Rows are points. Each copy is the shape, with its points in the same order, stretched, turned, moved and blurred by noise. Some copies are also mirrored. Which?

Shape:
-0.042 -0.002 0.033
0.001 -0.028 -0.030
0.034 0.023 0.056
-0.077 -0.035 0.068
0.045 -0.007 0.021
-0.007 0.019 0.047
0.030 0.008 -0.042
Copy 1, 7 rows:
-0.039 0.009 -0.029
-0.011 -0.069 -0.013
-0.032 0.030 0.086
-0.090 0.001 -0.061
-0.026 -0.028 0.073
-0.029 0.028 0.022
0.026 -0.049 0.025
Copy 1 is: only turned
Copy 2 (7 x 3):
-0.021 0.001 0.040
0.018 -0.008 -0.015
-0.075 0.001 -0.008
-0.030 -0.048 0.078
-0.043 -0.022 -0.027
-0.052 0.011 0.020
0.011 0.033 -0.041
Copy 2 is: mirrored
Copy 3, 7 rows:
0.041 -0.029 0.004
-0.021 -0.041 -0.020
0.034 0.025 -0.039
0.074 -0.066 -0.003
0.004 0.000 -0.050
0.040 0.004 -0.012
-0.036 0.000 -0.013
Copy 3 is: only turned
Copy 4, 7 rows:
0.037 0.018 0.002
0.001 -0.034 -0.025
-0.021 0.062 -0.011
0.058 0.014 0.046
-0.029 0.024 -0.011
0.015 0.046 -0.003
-0.020 -0.016 -0.049
Copy 4 is: mirrored

Shape:
0.017 -0.030 -0.001 0.008 -0.014 -0.035
-0.013 -0.002 0.019 0.029 0.021 -0.028
-0.009 -0.019 -0.009 -0.048 -0.005 -0.005
-0.031 0.005 -0.004 0.041 0.000 0.010
0.035 0.007 -0.046 0.034 0.156 -0.019
0.034 0.007 -0.019 -0.010 -0.049 0.039
-0.058 0.018 -0.114 -0.006 -0.044 -0.025
-0.009 0.024 0.001 -0.018 -0.011 -0.065
0.020 0.016 0.020 -0.057 -0.019 -0.031
Copy 1 (9 x 6):
0.035 -0.025 -0.051 -0.023 -0.023 0.020
0.031 -0.023 -0.046 -0.032 0.028 -0.005
0.005 -0.035 -0.006 0.014 -0.020 0.015
0.031 0.002 -0.029 -0.014 0.022 -0.027
0.026 0.000 -0.085 0.051 0.134 0.004
0.034 0.027 0.026 0.014 -0.038 0.026
-0.053 0.053 -0.090 0.000 -0.027 -0.032
-0.012 -0.016 -0.060 -0.046 0.004 0.020
-0.003 -0.025 -0.008 -0.016 -0.018 0.044
Copy 1 is: only turned
Copy 2 (9 x 6):
0.006 -0.004 -0.033 0.011 0.013 -0.004
0.002 0.030 -0.019 -0.009 0.033 -0.033
-0.020 0.000 -0.025 -0.013 -0.019 0.014
0.022 0.039 -0.030 -0.027 0.006 -0.026
-0.025 0.086 -0.003 0.056 0.005 -0.129
0.046 0.005 -0.005 -0.007 -0.055 0.028
0.046 -0.016 -0.053 -0.050 -0.075 -0.063
0.017 -0.020 0.005 -0.016 -0.004 -0.045
0.004 -0.024 0.021 -0.010 -0.019 0.003
Copy 2 is: mirrored
